Each row is a point. To make a cloud, some directions were put in groups of two or more. Within a group, all points are equally far from the middle, so they leave a hole (a ring in 2 directions, a hollow ball in 3). The other directions are filled evenly. Then the cloud was stretched, turned, moved and blurred a little. Count the holes, and give their numbers of directions, smallest first.

Cloud (14 x 2)
[[  5   6]
 [-19  18]
 [-53   7]
 [ 58  33]
 [-39  56]
 [-33  20]
 [-41 -13]
 [-19 -26]
 [ 29 -19]
 [ 22  46]
 [-27  76]
 [-48 -16]
 [ 18  -9]
 [-29  55]]
Holes: 0

Cloud (20 x 3)
[[ 19 -32 -29]
 [ 45  11  -6]
 [ 17  -7 -65]
 [  9 -29 -48]
 [-15  46   2]
 [  1 -53  51]
 [ 23  -9 -52]
 [-38 -33 -18]
 [ 32   7 -39]
 [ 38  31  20]
 [ 21 -17 -49]
 [  9  46 -21]
 [-48  41 -22]
 [ 38  31  58]
 [-58   4 -10]
 [  4  45  10]
 [-36 -34 -49]
 [ 53  20  35]
 [ 38  31  60]
 [-63  22 -24]]
Holes: 1 (2)

Cloud (30 x 4)
[[ 35 -23  43  13]
 [-34  49  43 -13]
 [ 21  18   1 -54]
 [ 21 -37  36  58]
 [-50   9 -44  -1]
 [ -2 -49  11 -40]
 [ 55  10 -35  47]
 [ -3  56  12  45]
 [ 18 -31  13 -52]
 [ 47 -10  51  27]
 [-50  -8  41  -6]
 [ 40  33 -35  37]
 [ 31 -31  37  23]
 [-11 -34  63  19]
 [-22 -52 -30   9]
 [-39  29 -12   9]
 [-30  19 -29  61]
 [  6  58   8  50]
 [-10  60  45  26]
 [-32  -9   7  54]
 [ 44   4  25   4]
 [  7 -47 -15  62]
 [-46 -31   3 -11]
 [ 24 -36  25  10]
 [ 23 -21  41 -42]
 [-12 -57 -17 -37]
 [ 19  22  44 -68]
 [ 45 -28   5  50]
 [-27  -8  -2  73]
 [-11  37 -54 -36]]
Holes: 1 (2)

Cloud (31 x 4)
[[-42  -4  31   1]
 [ 23  19 -18  -9]
 [ -5  36  30  17]
 [ -9  51   0 -37]
 [ 22  22  43  42]
 [ 30  45  65  27]
 [-34  -3  45  -9]
 [  4 -17 -36  32]
 [ 24 -55  26 -71]
 [-22  22 -30  51]
 [  4  -2  54 -44]
 [ 59  28 -19 -43]
 [-34  22 -13 -28]
 [-23  48   4  38]
 [-39  40  33  32]
 [ 10  12  27  -6]
 [ 77 -19  50  15]
 [-42 -27  17   2]
 [-55  42  -3  20]
 [ 12  -5  32  64]
 [-27 -69  45  -2]
 [-25  41 -35  23]
 [  0  35 -29  34]
 [-41  43 -19  -6]
 [ 61  -6  43  14]
 [ 46   6  19 -58]
 [ -9 -18 -45  -5]
 [ 65  -2  67   7]
 [  1 -18  99 -52]
 [-61 -17  29 -21]
 [ -3 -13 -39  30]]
Holes: 0

Cloud (50 x 6)
[[-18 -28  56  18  38 -16]
 [ 37   9  30  27  31  24]
 [ 48  31 -39  39  -8 -55]
 [ 49  30   7  55 -41 -36]
 [-56  -4 -38  19 -13 -57]
 [-30  -3   6 -13  56 -71]
 [-33  68  32  35   9 -60]
 [ 62  45  40  28 -11 -52]
 [-37  -9  32 -11 -42  -9]
 [-38  -1 -16  63  35 -68]
 [ 44   5 -45 -30   8  12]
 [-63   9 -30  61   5 -36]
 [ 72  17  39 -28   6 -37]
 [ 31  41   8  66 -31 -26]
 [-17 -32  25  36  48   6]
 [ 32  31 -12 -16 -12 -86]
 [-23 -40  42  21  30   3]
 [ 17  43  -4 -15 -41 -71]
 [ 63  40  18 -24   7 -65]
 [ 59  38  -5 -39  35 -21]
 [-21  13  27  35   8  36]
 [ 28 -36  34  34 -13 -71]
 [ 67  12  38 -31  -1  -1]
 [ 44  16  42  26  35   7]
 [ 58  19 -30  42  -7 -57]
 [-51  14  15 -17 -41 -36]
 [ 34  17  13 -54 -20   4]
 [-42 -10   3 -45  20 -13]
 [-35  -4 -12 -47 -10 -14]
 [ 47   0  43 -24  -1 -66]
 [ 65   5  19  38  35  -7]
 [-44  29  36  20  -1  23]
 [ 66 -12  37 -20 -11   6]
 [-28 -11  23 -37  44 -38]
 [ -2  37  40  -3  28  22]
 [ 62   5  28  35 -35 -60]
 [-11  -9  27  12 -65 -26]
 [ -8  20 -26  45   4  32]
 [-24  44 -17 -17  46  15]
 [-61  19  41  35 -27 -53]
 [-58 -14 -22  41  12  13]
 [ 37  -2 -17 -23  19 -80]
 [ 14  -2 -41 -44 -11  -2]
 [ 41  29  38   0  13  27]
 [-24  -5  51  31 -14 -79]
 [ 51 -17   9   1 -32  26]
 [ 47  40 -14 -38  37  -2]
 [ 12 -19  -3  38 -58 -40]
 [-75  29  -5 -14  14  -4]
 [ 66  20 -30  19  37 -46]]
Holes: 3 (2, 2, 2)
